Each row of a before or after table is a point. One or more steps were done to the points. Then noise was added and the rows were shuffled. The steps act on columns, c1 being the first. Write out the steps. A step turns or swaps two columns, mirrors them in a line or flattens them onto one, adds a multiple of one to another, or multiplies or shifts one. Angles are multiples of 10 degrees, from the lower column toward the higher: turns from -170 to 170, lines from 10 to 170 but not 90. Use the fewest steps. Two steps may share a column if one is a turn and the other turns, adds or multiplies; they go together, in the order done. Otherwise the lowest column goes first.

Before, 11 rows:
[[-0.56 -0.39]
 [-0.58 -0.52]
 [ 0.38  0.42]
 [ 0.22  0.65]
 [-0.57  0.44]
 [-0.35  0.28]
 [ 0.29  0.40]
 [ 0.65  0.68]
 [-0.50 -0.04]
 [-0.01  0.02]
 [ 0.06  0.19]]
After (11 x 2):
[[ 0.98  0.17]
 [ 0.66  0.07]
 [ 0.02  0.19]
 [ 0.04 -0.17]
 [ 0.83  0.23]
 [ 0.03 -0.20]
 [ 0.25  0.11]
 [ 0.10 -0.02]
 [ 1.24  0.27]
 [ 0.89  0.14]
 [ 0.57  0.01]]
Steps: shift c1 by 0.60; multiply c2 by 0.4

Before, 13 rows:
[[-0.67  0.61 -0.49  0.49]
 [ 0.33  0.02  0.03  0.34]
 [ 0.25  0.22 -0.14  0.29]
 [-0.04  0.37  0.53 -0.02]
 [-0.44  0.37 -0.54 -0.01]
 [ 0.19 -0.48  0.22 -0.04]
 [-0.47  0.11  0.56  0.73]
 [ 0.53  0.22  0.49 -0.27]
 [ 0.56 -0.36  0.13  0.17]
 [ 0.36 -0.42 -0.35 -0.39]
 [-0.52  0.03 -0.39  0.05]
 [ 0.19 -0.51 -0.84  0.63]
 [-0.12 -0.55  0.41  0.87]]
After:
[[ 0.46 -0.26  0.15  0.03]
 [-0.38  0.27  0.04  0.67]
 [ 0.42 -0.38 -0.52  0.43]
 [ 0.40 -0.38  0.01 -0.49]
 [ 0.21 -0.23 -0.10  0.26]
 [ 0.16 -0.12 -0.14  0.91]
 [ 0.49 -0.34 -0.03  0.27]
 [-0.15  0.11  0.20  0.12]
 [-0.43  0.27 -0.19 -0.04]
 [-0.03 -0.14 -0.18  0.34]
 [-0.25  0.20 -0.26 -0.02]
 [ 0.31 -0.07  0.29 -0.11]
 [-0.62  0.63 -0.37  0.42]]
Steps: flatten c1 and c2 onto the line at 140 degrees; multiply c3 by 0.4; turn c3 and c4 by 20 degrees

Before:
[[-0.29 -0.35 -0.11  0.36  0.52 -0.10  0.19 -0.43]
 [ 0.20 -0.20 -0.06  0.05 -0.40  0.11 -0.95  0.47]
 [ 0.28  0.00  0.21  0.08 -0.29 -0.46 -0.40  0.24]
 [-0.61 -0.03 -0.11  0.28  0.45 -0.63 -0.05 -0.09]
 [-0.85 -0.37  0.16 -0.18  0.09  0.02  0.56 -0.19]
 [-0.46  0.12  0.26  0.10  0.62 -0.16 -0.17  0.17]
 [-0.84  0.11  0.29 -0.03  0.29  0.34  0.35 -0.31]
 [ 0.31  0.13  0.23  0.15 -0.51 -0.11 -0.13  0.33]
 [-0.49 -0.27  0.51 -0.38  0.65  0.11  0.48 -0.53]
 [-0.58  0.12 -0.17  0.76  1.03 -0.11  0.29 -0.09]
 [-0.66  0.11  0.00 -0.15  0.35 -0.17  0.52 -0.67]
 [-0.48  0.17 -0.45 -0.06  0.88  0.03  0.03  0.12]
 [ 0.25  0.12 -0.13 -0.19 -0.14  0.07 -0.25  0.35]
 [ 0.13 -0.25 -0.02 -0.13  0.01 -0.02 -0.11  0.79]]
After (14 x 8):
[[-0.72  0.17 -0.41 -0.38  0.88  0.08  0.71  0.25]
 [-0.88  0.04  0.09 -0.10  0.53 -0.07  0.65  0.31]
 [-0.70 -0.33 -0.16 -0.05  0.28  0.27  0.49  0.58]
 [-0.49  0.16 -0.42  0.32  0.74  0.00  0.37 -0.02]
 [ 0.77  0.35 -0.03 -0.16  0.03  0.03  0.10  0.39]
 [-0.39 -0.45 -0.38  0.75  1.31 -0.08  0.52  0.46]
 [-0.41 -0.08 -0.22  0.23  0.54 -0.46  0.18  0.53]
 [-0.03 -0.37 -0.31  0.10  0.86 -0.15  0.00  0.47]
 [ 0.41 -0.32 -0.18  0.15 -0.64 -0.18  0.05 -0.01]
 [ 0.30 -0.27 -0.31  0.04 -0.39 -0.33 -0.20 -0.13]
 [-0.59  0.31 -0.13 -0.15  0.15  0.02  0.75  0.69]
 [ 0.43  0.11  0.40 -0.27 -0.18  0.03 -0.07 -0.07]
 [ 0.56  0.10 -0.09  0.10 -0.49  0.03 -0.69 -0.03]
 [-0.12  0.21  0.47 -0.01  1.16  0.02  0.21  0.50]]
Steps: turn c1 and c8 by -60 degrees; add 1 times c4 to c3; turn c2 and c3 by 140 degrees; multiply c5 by 1.3; multiply c6 by 0.7; shift c7 by 0.20
